Each row of a before or after table is a point. One or more steps were done to the points. Then noise was added and the rows were shuffled. The steps act on columns, c1 being the first. What was done? A step turns or swaps two columns, mirrors them in a line or flattens them onto one, adds a multiple of one to another, or multiplies or shifts one. Angles are multiples of 10 degrees, from the lower column toward the higher: turns from -170 to 170, lines from 10 to 170 but not 90. Use the fewest steps. Two steps may share a column if one is a turn and the other turns, adds or multiplies; they go together, in the order done. Otherwise the lowest column goes first.

Before (10 x 2):
13 -30

-45 24

31 -27

-10 29

-1 -28

-4 -25

14 -19

8 17

23 -32

-10 13
After (10 x 2):
29 19

45 19

-21 79

-20 64

62 27

16 65

-2 22

-88 76

27 30

-8 25
Steps: multiply c1 by 2; shift c2 by 50

Before (14 x 6):
48 -28 17 17 -43 37

33 7 64 -2 5 7

-4 4 35 48 -20 27

2 45 27 32 24 0

12 0 14 8 -46 34

25 -33 15 -7 -27 3

33 -27 3 -24 -9 -4

-13 43 37 -55 46 31

25 -35 7 -20 49 23

-45 -35 -9 -42 32 24

-34 -34 -33 16 -56 4

28 -34 44 -6 1 44

-7 14 23 14 37 -16

1 -33 22 22 -25 18
After (14 x 6):
27 -36 46 22 3 23

0 45 -15 21 -38 27

0 -1 -23 39 -29 21

-9 21 40 -3 -18 -15

46 2 -36 35 -22 36

-35 -4 -61 38 20 8

32 -34 -4 12 -3 -6

34 3 17 -9 -65 8

5 47 30 -27 -22 -1

14 4 -41 6 -23 37

-12 -23 51 -65 -30 32

-48 -52 29 9 16 24

28 -22 -25 28 -20 5

26 -23 4 26 -45 44
Steps: turn c2 and c4 by -60 degrees; turn c3 and c5 by -80 degrees

Before:
53 -33 -12 11 -1 -16 -5 -47 -12

-7 20 -10 18 16 5 9 73 -40

-2 29 32 30 14 -11 38 5 10

-5 -71 14 6 -8 3 41 6 34

-46 58 -22 22 53 -19 -18 43 52

51 5 -3 -18 10 -75 -24 18 -13

25 -34 57 -3 29 4 17 3 42

15 -49 -16 34 -21 -34 8 -9 -35

12 -37 -1 -13 19 -4 52 14 6

12 -14 -39 18 22 -49 -41 -47 -28

39 24 0 -28 12 -2 40 -1 13

-25 7 14 -1 -15 -42 -46 -5 -4

19 32 -5 10 -46 -7 3 13 47
After:
48 4 -4 -23 12 -76 -21 -21 -12

3 45 32 36 15 -8 30 6 13

21 -6 55 17 28 2 -3 -13 43

31 26 0 41 14 -3 -28 -26 13

5 -59 -16 6 -22 -33 36 -16 -36

10 -36 -15 -7 -1 -18 13 -72 -14

38 16 -11 8 14 5 17 58 -40

-22 -29 -38 -43 23 -50 18 -42 -29

22 32 -6 4 -46 -7 11 -3 46

-7 50 -20 -19 55 -19 23 64 53

18 -35 -1 53 23 -4 -12 0 6

-24 14 13 -45 -14 -42 -4 13 -5

-2 -64 15 39 -7 3 5 7 33
Steps: turn c1 and c8 by -40 degrees; add 0.5 times c3 to c2; swap c4 and c7

Before:
11 -41 8 49 -3 -17 -11 -19 -25 -15 34 48 23 31

-27 -51 -13 36 65 34 26 -25 -16 5 -2 4 -9 -26

22 -21 -19 -21 16 31 -43 -27 -25 9 9 -42 -35 -5

-24 -12 53 -41 43 -28 40 -3 -2 -16 16 1 -18 -24

-50 32 -26 -3 45 55 -52 0 -32 -6 -13 -46 -6 56

-45 -18 17 -4 -14 51 43 33 34 29 18 -40 21 32

3 1 1 -13 23 7 42 -13 8 -18 -24 27 -18 -11

17 39 -14 -16 43 -12 38 1 66 17 -18 -29 4 15

-30 -10 -29 -28 -12 -29 -4 46 -31 41 -31 -29 5 -24

6 -23 1 20 28 62 19 41 -23 -45 -16 -16 -55 -9

29 -41 -31 -30 27 -19 -31 1 6 25 -6 11 -62 12
After:
4 0 27 -12 23 8 43 27 8 -18 -4 -1 -21 -8

29 -39 13 -29 29 -20 -32 7 8 25 3 32 -62 12

-50 32 -49 -3 43 52 -51 13 -29 -8 4 27 -6 57

-29 -51 3 38 66 34 29 9 -16 7 -23 15 -9 -28

23 -19 -41 -22 15 31 -42 2 -24 9 -30 19 -35 -5

-26 -14 0 -41 44 -30 38 -15 -1 -17 -9 -55 -19 -25

15 40 -30 -14 43 -12 40 14 65 17 8 12 4 14

-44 -18 -42 -6 -11 50 41 -29 35 31 25 -15 22 32

11 -42 50 49 -3 -18 -9 -25 -26 -14 -30 -8 21 29

8 -24 -17 22 26 61 20 1 -23 -44 42 -2 -55 -12

-29 -13 -29 -28 -12 -27 -4 15 -31 41 55 30 6 -23
Steps: turn c3 and c12 by -90 degrees; turn c8 and c11 by 110 degrees

Before, 14 rows:
-51 24 3 45 -24 -13 -4 -13 14 34 -36 -29 39 19 -8 45 5 -56 -27 -1 -40
 -24 0 -8

-9 14 7 15 -46 1 -13 -23 28 11 -11 -17 12 -28 -3 26 -3 -9 -55 -23 -25
 -15 53 -16

20 11 22 50 -55 13 15 -5 -11 12 52 -18 8 1 30 3 23 -9 -25 -44 5 3 -1 5

9 -11 -9 -26 -14 39 -27 22 9 -57 19 -25 -18 4 9 -22 19 -28 17 49 27 9
 -28 -8

-1 11 35 -39 -10 47 -2 60 -47 -73 -8 4 -34 -20 15 -27 12 17 32 21 6 39
 -21 -4

39 2 47 13 -21 66 -33 13 -10 -12 54 16 38 -9 6 13 20 -1 12 -14 -16 15 6
 -12

-5 -18 -46 -32 -22 -6 -33 -37 -24 -27 -28 -85 30 44 31 45 -42 -29 47 -1
 -7 -43 -28 47

34 10 30 12 13 26 -9 5 -8 1 30 -8 -4 -27 15 -29 11 29 -12 -9 -13 21 -29
 -52

-29 -1 -32 -39 -48 -4 39 -15 27 13 -37 -41 72 12 -21 33 -7 -45 -38 -1
 -47 -20 -17 21

-5 49 4 29 -40 -25 -29 -40 34 16 7 0 37 29 -20 1 13 -13 -28 -49 -33 10 9
 11

15 -11 19 -47 -36 26 -34 9 -64 -40 4 -25 -6 39 18 -24 29 25 32 45 29 -9
 -19 -29

0 -5 11 14 -49 13 -7 4 33 57 7 -2 4 -14 -16 -1 23 -31 -6 -55 -55 -28 7 2

-36 38 7 -17 -17 -2 40 -38 29 21 18 7 5 -23 -7 40 28 -31 -6 -21 -27 -23
 13 -20

-52 -9 -38 -52 -46 -12 -46 -11 -42 -68 -13 -40 38 17 73 -20 -31 -21 43
 49 1 -35 -44 -2
After (14 x 24):
33 10 31 11 12 25 -9 20 -14 2 30 -11 -4 17 15 -30 10 26 -13 -12 24 11
 -30 -42

-50 25 5 46 -25 -10 -5 -27 23 34 -36 -28 38 37 -10 44 3 -52 -28 -1 -26
 -7 0 3

-1 -5 9 14 -49 12 -7 -19 38 57 8 -3 5 56 -15 0 22 -27 -5 -71 6 -22 7 11

0 11 35 -37 -10 47 -3 70 -50 -71 -8 3 -35 -3 15 -27 11 9 32 28 21 -20
 -21 5

39 2 47 12 -22 65 -35 18 -13 -13 52 15 37 17 7 14 20 -1 12 -18 6 0 7 -2

-35 38 6 -17 -17 -2 39 -43 34 21 17 5 6 31 -7 39 29 -27 -6 -26 17 15 12
 -10

19 12 22 50 -57 12 16 -1 -9 12 54 -19 8 -5 30 4 23 -12 -26 -57 -3 6 -3
 16

-6 48 5 29 -42 -24 -29 -17 35 17 8 0 38 28 -22 0 13 -6 -26 -62 -34 35 10
 21

-30 -2 -32 -39 -47 -5 39 -25 36 14 -38 -40 73 45 -23 32 -7 -39 -37 -4
 -19 -3 -15 32

-51 -8 -37 -52 -47 -14 -45 -36 -38 -68 -12 -40 39 -3 72 -18 -31 -29 44
 65 -17 -13 -45 8

-3 -17 -45 -33 -22 -5 -33 -56 -18 -27 -28 -85 30 -1 30 45 -43 -34 47 0
 -45 1 -26 57

8 -12 -9 -27 -14 37 -27 21 13 -57 19 -24 -18 -27 10 -22 19 -25 18 63 0
 -12 -29 4

-10 14 7 14 -47 0 -14 -26 29 12 -12 -17 10 29 -3 24 -3 -3 -55 -30 22 9
 55 -7

16 -10 18 -46 -36 27 -34 -1 -66 -39 4 -24 -5 -35 18 -25 30 11 33 58 -32
 -11 -19 -19
Steps: turn c8 and c22 by -50 degrees; turn c9 and c18 by 10 degrees; mirror c14 and c21 in the line at 130 degrees; multiply c20 by 1.3; shift c24 by 10

Before, 14 rows:
28 -13 -13 -14 15 23 18 -1 12 7 -8 -15 -19 -14 -16 9 17 16 -21 -12 15 8
 -17 -20 15 2 2 -4 -10 -11 2 -49 15 -12 -77 -3 -11 -10 18 -32 -17 -9 -8
 3 1 -4 18 32 29 -13 20 -10 13 2 15 -8 -14 -45 -29 -16 6 -29 -60 13

0 -2 -19 5 -3 20 -8 -51 6 17 1 -19 -6 -26 -4 -5 -10 -6 -23 -4 21 22 -19
 4 -15 -2 -6 32 16 121 -6 4 -49 10 18 0 6 -11 -33 -24 -10 4 57 -13 3 -3
 28 -10 -14 9 -3 -7 -18 -38 -7 6 -5 -25 6 10 8 19 21 14

0 -24 -8 -10 0 -77 6 -12 -32 -1 -1 -1 27 24 -5 -13 1 29 -10 30 5 25 -14
 -7 -14 9 -3 0 21 -4 -3 13 15 -8 -18 34 11 10 3 -14 1 4 -2 -4 -23 -4 -3
 28 -6 -12 20 -2 -4 -29 0 -7 -4 -19 6 0 -13 20 -3 -29

-5 -7 -14 -12 42 11 -11 -2 -49 15 -5 -2 -14 -21 5 17 21 -17 -19 -19 -22
 19 -21 -2 12 11 68 38 12 -15 12 12 -17 2 19 -3 -10 -4 -12 20 -9 40 52 1
 -12 17 -57 51 -16 0 -12 11 8 -14 14 19 7 18 -1 -14 20 -18 22 26

-3 -16 -8 10 -3 -22 8 -9 0 14 -9 49 9 2 1 3 1 24 -16 -29 25 -5 -11 9 48
 -6 -8 30 -8 -9 15 -17 0 -5 22 10 2 37 6 -23 -20 7 -10 5 12 0 -21 5 -4
 11 -5 -1 -1 -4 -16 16 35 -42 -19 -5 14 12 14 8

17 -30 -5 0 -1 -33 -1 11 -4 -20 -7 26 23 -2 -18 -9 -12 6 -24 -33 28 -6
 -4 4 -15 -14 -14 36 -17 -14 10 20 5 -9 25 -16 -9 24 -4 -28 -19 2 15 -31
 -11 7 19 -14 6 14 -13 -10 -27 -6 -2 7 36 -38 -30 9 -3 -21 24 4

1 10 18 -14 77 31 -2 10 13 -6 -2 9 -7 -21 0 -10 -11 9 -20 14 13 21 25 -1
 -8 -10 0 12 -21 -18 3 0 8 -22 24 -18 -12 -11 -55 7 1 10 16 2 -4 21 -31
 -12 -22 -13 79 24 -4 -9 17 14 5 -26 115 -22 14 18 6 -29

-12 -8 24 -10 10 27 7 10 1 9 -10 -12 -6 1 -7 8 -6 11 -21 -33 -3 29 -19
 -3 9 7 -11 6 21 16 12 16 -8 11 -15 -6 7 1 27 -41 -9 -3 -9 6 -19 23 27 0
 11 4 22 -18 -46 -6 -76 22 -6 -40 -3 -2 7 -7 11 -28

-9 4 -16 -6 6 4 19 -34 12 -33 36 3 -9 -20 8 29 -2 0 5 8 -30 -16 -32 1 -7
 12 -1 26 -12 -2 -6 2 -16 7 26 70 -19 -12 25 -14 43 3 17 -7 0 76 -17 -14
 18 -40 37 35 8 -36 4 19 -5 52 -26 12 -11 6 -24 17

50 9 -5 20 -3 7 0 8 -40 5 -10 -6 10 -16 5 -9 -4 8 22 -2 -42 -1 22 -45 1
 8 -15 2 12 -9 -103 21 14 -24 -20 -12 13 -14 -7 -39 18 -1 2 -15 -14 15
 25 -10 -8 4 22 1 -23 -5 6 6 -1 -25 -4 40 -6 21 -5 17

-10 1 -12 -1 2 33 -10 -2 -28 -37 -9 -18 -1 -20 -23 1 0 -6 -11 -26 8 -13
 -32 6 -9 -4 -6 21 2 5 8 15 15 -14 15 -16 7 19 27 -36 -2 4 -7 -7 -11 6
 -16 -5 -20 -52 17 -4 11 -7 -14 -60 26 -6 -19 10 25 8 -5 -16

40 -12 79 34 5 16 7 -19 13 13 -5 24 38 -25 8 11 -5 22 -24 -28 -16 24 -6
 5 -11 5 11 12 -2 16 -22 19 -5 9 22 -6 -21 -9 9 43 45 -6 -10 -10 -3 -2
 13 91 2 -10 -8 -14 14 1 17 -29 41 -31 26 -18 -7 -10 7 23

9 -38 -8 -11 11 -5 9 3 -30 8 87 -15 27 -10 -3 14 28 -24 41 32 12 -17 7 7
 -8 3 -7 29 3 -14 8 -17 -14 -22 16 -2 6 55 26 63 -16 -8 24 0 -19 9 25 4
 -17 2 42 -17 4 -2 9 16 39 -40 8 2 -6 21 16 25

-1 -19 -10 -5 -2 30 -41 -24 -13 14 -8 6 -12 -21 -13 18 -11 -42 -9 57 17
 8 -26 9 -1 -2 27 -5 -7 27 17 -20 2 -7 28 6 7 4 -16 -38 17 -5 8 -7 -22
 -3 29 18 32 5 -13 -17 10 5 5 22 39 -37 -7 -9 24 -11 25 2
After:
0 -2 -21 5 -1 23 -11 -48 3 16 2 -19 -4 -26 -3 -6 -9 -6 -24 -5 22 21 -23
 1 -23 -2 -6 23 17 120 -9 2 -46 10 16 0 4 -12 -32 -26 -7 4 55 -12 0 -1
 30 -12 -11 8 -5 -5 -19 45 -48 4 -4 -26 7 10 8 18 20 13

30 -14 -13 -13 13 23 18 0 12 6 -8 -16 -19 -14 -16 7 18 18 -21 -14 15 8
 -18 -21 23 3 1 26 -11 -13 4 -51 16 -12 -76 -2 -10 -11 19 -32 -17 -9 -5
 3 1 -3 18 33 29 -13 19 -8 14 -3 -27 -6 -14 -43 -28 -17 5 -27 -59 14

-1 -20 -10 -8 -1 28 -40 -25 -14 14 -8 5 -11 -21 -12 18 -9 -40 -11 55 16
 7 -27 11 -2 -1 27 19 -9 26 16 -22 1 -7 26 6 7 3 -16 -35 17 -6 6 -8 -21
 -3 29 16 31 4 -14 -19 9 -7 -34 24 41 -37 -8 -8 24 -12 24 5

40 -13 79 36 5 15 5 -19 13 14 -5 23 38 -22 9 10 -4 25 -26 -28 -16 24 -2
 6 -17 6 13 -19 -3 17 -25 20 -4 10 24 -7 -18 -7 10 42 46 -6 -10 -9 -2 -3
 14 91 2 -9 -7 -14 12 7 -23 -28 40 -29 22 -18 -6 -10 5 25

-4 -16 -7 11 -2 -21 9 -7 -2 11 -10 47 9 2 4 2 1 21 -16 -30 25 -4 -10 10
 75 -4 -6 -12 -8 -9 14 -16 2 -7 22 9 2 36 6 -21 -17 8 -10 4 9 -1 -22 5
 -2 12 -5 0 -1 26 -55 16 37 -41 -21 -9 15 11 12 8

-11 -3 23 -10 8 26 8 11 -2 7 -9 -14 -6 0 -8 9 -5 12 -17 -33 -3 30 -20 -6
 13 3 -9 13 21 17 14 18 -12 10 -15 -3 8 2 28 -39 -8 -2 -8 6 -19 25 25 2
 12 3 21 -17 -46 7 -117 21 -6 -40 -5 -4 9 -7 9 -30

-12 3 -14 -7 5 4 20 -34 11 -31 36 4 -9 -23 8 31 -3 1 6 9 -29 -16 -29 0
 -9 11 -1 6 -13 -3 -10 2 -15 5 26 68 -17 -12 25 -14 42 4 15 -5 4 75 -18
 -13 21 -40 37 31 11 41 -37 19 -4 53 -27 12 -10 7 -23 16

1 -23 -8 -10 1 -76 7 -12 -33 -2 -1 -1 28 22 -5 -13 2 30 -8 30 7 25 -14
 -8 -24 9 -8 30 20 -3 -2 13 14 -11 -18 35 11 12 3 -13 -1 5 -3 -5 -24 -3
 0 27 -5 -12 19 -2 -5 16 -37 -5 -6 -20 9 1 -14 20 -5 -31

2 9 16 -13 78 31 -3 13 13 -8 -2 9 -7 -20 3 -10 -13 10 -19 14 11 19 25 1
 -12 -13 1 2 -22 -15 5 -1 9 -23 22 -15 -12 -12 -56 9 2 11 18 0 -4 22 -31
 -11 -24 -11 79 25 -5 17 -24 14 5 -26 114 -21 11 22 5 -31

10 -38 -8 -12 15 -4 9 4 -31 7 88 -13 28 -10 -3 13 28 -23 40 31 13 -19 3
 7 -11 1 -6 -11 5 -14 7 -18 -14 -21 14 -3 5 57 26 62 -17 -8 25 0 -19 8
 24 5 -17 1 42 -17 5 27 -32 13 37 -40 11 2 -5 21 14 23

-5 -8 -15 -13 39 10 -11 -2 -48 16 -6 0 -14 -22 5 20 21 -16 -19 -20 -21
 20 -23 -2 18 10 70 -12 12 -15 12 13 -15 3 15 -3 -10 -4 -15 21 -8 40 51
 1 -14 18 -58 50 -15 -1 -12 14 9 39 -27 20 8 19 -2 -15 22 -17 21 29

16 -29 -5 0 0 -34 -1 12 -6 -20 -9 27 20 0 -18 -9 -14 3 -23 -33 27 -4 -4
 3 -22 -14 -15 13 -18 -16 10 23 4 -8 27 -17 -11 24 -3 -29 -18 4 15 -33
 -10 7 19 -16 8 13 -13 -10 -28 34 -41 8 36 -38 -27 8 0 -21 23 5

50 8 -6 19 -1 6 1 9 -39 8 -9 -7 11 -15 7 -7 -5 8 21 -4 -41 0 22 -43 -2
 10 -15 -4 11 -9 -102 17 13 -25 -18 -12 11 -14 -4 -38 17 0 2 -17 -12 14
 27 -9 -10 5 25 -1 -26 10 -32 7 -1 -27 -3 39 -7 20 -4 16

-7 0 -13 1 3 35 -10 -3 -26 -38 -8 -19 0 -21 -21 -1 -2 -6 -11 -28 8 -13
 -32 7 -15 -4 -5 30 2 5 6 13 18 -13 16 -17 6 20 26 -37 1 6 -6 -6 -13 7
 -17 -5 -19 -52 17 -2 10 21 -54 -60 24 -7 -19 7 26 10 -5 -20
Steps: turn c28 and c54 by 120 degrees; add -1.5 times c15 to c28; multiply c25 by 1.6; shift c55 by -40
